Each row is a point. To make a cloud, some directions were put in groups of two or more. Within a group, all points are equally far from the middle, so they leave a hole (a ring in 2 directions, a hollow ball in 3). The other directions are filled evenly. Then the cloud was stretched, turned, moved and blurred a little. Count the holes, and give their numbers of directions, smallest first.

Cloud, 21 rows:
[[-24.2,-10.7,8.2],
[-23.9,2.2,-16.6],
[23.5,0.6,-33.7],
[-10.4,-28.1,-26.9],
[-15.5,9.2,-23.1],
[-15.7,-19.9,9.3],
[2.5,-17.6,-38.2],
[0.9,-19.1,-37.3],
[26.1,27.0,-11.6],
[29.3,24.3,6.2],
[0.4,-4.4,22.7],
[-4.8,-12.2,-39.4],
[35.6,8.2,-11.9],
[0.0,-9.4,-40.6],
[9.7,25.1,17.8],
[-26.8,0.7,-6.9],
[-17.6,14.8,-7.4],
[-21.4,8.8,-11.9],
[13.4,-13.1,11.6],
[25.5,4.3,14.4],
[-20.3,-17.8,-28.9]]
Holes: 1 (3)

Cloud:
[[-4.6,-21.3,-22.4,-8.0],
[-6.1,11.3,-7.9,19.5],
[3.3,-16.7,11.2,36.6],
[-31.5,-11.3,31.1,16.3],
[7.7,3.6,45.6,14.4],
[-27.0,10.6,28.5,-2.5],
[-29.3,7.8,28.7,1.3],
[-5.3,-0.2,47.0,-5.1],
[-32.1,-12.1,-4.9,8.7],
[-18.0,-25.9,-16.5,-3.0],
[23.2,-26.8,-11.4,12.0],
[-24.0,16.7,20.1,-6.6],
[10.7,-43.9,16.8,17.0],
[16.2,-28.3,-12.4,20.4],
[13.4,-29.4,-6.7,26.2],
[-27.8,-25.4,-8.6,3.8],
[4.2,19.1,3.4,18.8],
[10.0,-43.9,16.0,18.9],
[28.8,-23.3,-6.8,6.1],
[22.8,-35.2,17.9,8.5],
[-27.9,-11.7,-12.7,8.9],
[22.7,20.5,9.8,0.9],
[1.4,26.0,1.9,6.5],
[4.2,12.1,4.5,25.6],
[0.6,-4.8,46.0,-6.8],
[-8.3,-36.7,17.1,-8.8],
[29.6,-22.6,-4.2,5.5],
[-4.8,-3.6,41.4,-12.3],
[-2.1,-12.5,35.5,-15.9],
[6.4,26.6,2.3,-7.8],
[-7.9,-22.6,-20.5,-8.5]]
Holes: 2 (2, 2)

Cloud, 28 rows:
[[-10.0,-4.0,-22.7,36.8],
[-8.1,17.0,9.1,47.4],
[5.9,10.4,-30.6,-3.7],
[0.1,14.5,17.5,43.7],
[4.1,-18.7,33.2,-1.6],
[0.4,-6.5,-20.5,-19.4],
[7.3,29.7,-3.7,37.3],
[-9.8,21.4,28.7,32.8],
[-17.7,-21.6,15.0,32.6],
[8.0,-9.7,30.5,-20.0],
[16.4,12.0,14.5,-21.7],
[-4.3,-0.9,-29.7,34.0],
[5.7,-6.3,-39.5,21.4],
[15.9,16.5,-10.8,-18.5],
[3.2,27.6,-14.3,8.0],
[-10.9,-10.2,32.6,-12.9],
[3.2,19.5,5.5,-14.5],
[-3.3,-38.3,2.8,8.0],
[-8.4,-4.1,36.5,29.9],
[8.7,13.6,35.7,8.2],
[-3.1,-12.5,20.9,-26.6],
[-11.0,-6.2,24.0,-16.2],
[-4.5,0.0,-32.8,13.5],
[6.3,24.6,-25.6,24.3],
[18.3,-10.9,0.9,-28.4],
[22.9,20.6,-5.1,-10.2],
[-9.8,-33.7,-1.1,21.4],
[-17.7,-12.2,3.1,-2.7]]
Holes: 1 (4)

Cloud (49 x 6):
[[-18.5,-1.9,6.5,11.9,23.2,-24.1],
[35.7,9.6,-45.8,-14.6,12.8,-19.8],
[-1.4,25.6,-36.4,5.7,23.1,-12.3],
[11.7,37.0,-5.4,32.2,14.8,-0.2],
[19.7,10.0,2.9,6.8,-2.3,5.4],
[29.8,17.8,24.5,18.8,3.1,-0.6],
[-17.7,-6.7,-32.1,0.9,21.1,-16.1],
[-22.6,2.6,-28.6,39.8,9.4,17.3],
[14.1,36.5,5.4,27.5,-14.0,1.2],
[33.5,-22.0,-10.6,1.3,-4.7,-23.2],
[25.5,48.0,-5.5,-30.5,14.1,2.5],
[2.2,-13.4,20.4,-6.5,13.7,5.3],
[14.4,-19.0,3.9,9.6,-10.5,-14.0],
[-28.2,-30.4,-3.4,20.9,7.3,0.6],
[11.9,-5.7,-9.5,-9.9,25.9,-22.8],
[25.9,39.7,5.8,1.2,-3.3,-15.7],
[-9.1,-10.3,14.0,18.5,-0.9,-27.7],
[0.1,43.4,-13.3,-0.7,-4.8,-9.1],
[-7.4,-5.7,29.8,3.9,-3.3,-6.0],
[-31.9,45.2,-3.1,10.6,35.6,10.1],
[-9.3,7.1,-12.1,22.8,35.6,17.3],
[-15.9,0.7,2.6,7.4,15.9,38.1],
[-21.8,6.4,-7.5,8.2,22.8,30.8],
[33.1,2.7,-10.3,14.1,-9.7,11.4],
[6.0,1.5,-20.0,46.9,-1.8,4.5],
[40.6,-4.4,-26.3,5.6,4.6,-16.3],
[-12.2,-21.9,2.9,6.9,-1.9,2.6],
[-18.0,-6.7,-22.0,1.0,3.9,-16.7],
[22.3,40.1,-22.7,-1.8,8.8,-19.4],
[11.4,10.7,2.2,-0.5,34.6,15.8],
[-0.3,-8.5,-16.2,27.1,13.8,2.5],
[-13.7,-13.9,8.5,2.2,16.0,20.2],
[38.6,39.5,-32.8,-1.7,23.1,-16.8],
[-23.7,5.0,3.3,20.9,10.6,-20.0],
[21.4,44.1,-21.4,8.0,-5.8,-18.3],
[-2.3,32.2,-31.7,-17.9,14.2,-13.2],
[-36.7,14.3,-12.1,4.5,33.4,39.0],
[-35.9,28.5,10.9,36.6,-0.6,22.0],
[32.2,-4.4,4.9,3.1,-14.2,-26.6],
[-7.6,6.5,-16.3,-20.8,32.8,0.1],
[-5.0,21.0,-35.8,8.2,-0.6,8.7],
[-10.7,-23.4,15.2,34.8,27.2,6.0],
[13.0,10.4,-11.2,-4.4,-23.9,-14.4],
[41.4,-14.9,-23.5,8.5,3.9,-35.1],
[-28.3,-3.4,16.1,-13.0,42.8,-4.4],
[19.5,32.0,-12.8,4.4,-3.6,-4.4],
[-4.5,26.8,-33.6,-9.2,19.2,10.9],
[17.2,15.2,-14.9,41.3,5.3,-6.6],
[15.8,-23.7,15.0,-12.5,16.9,22.3]]
Holes: 0
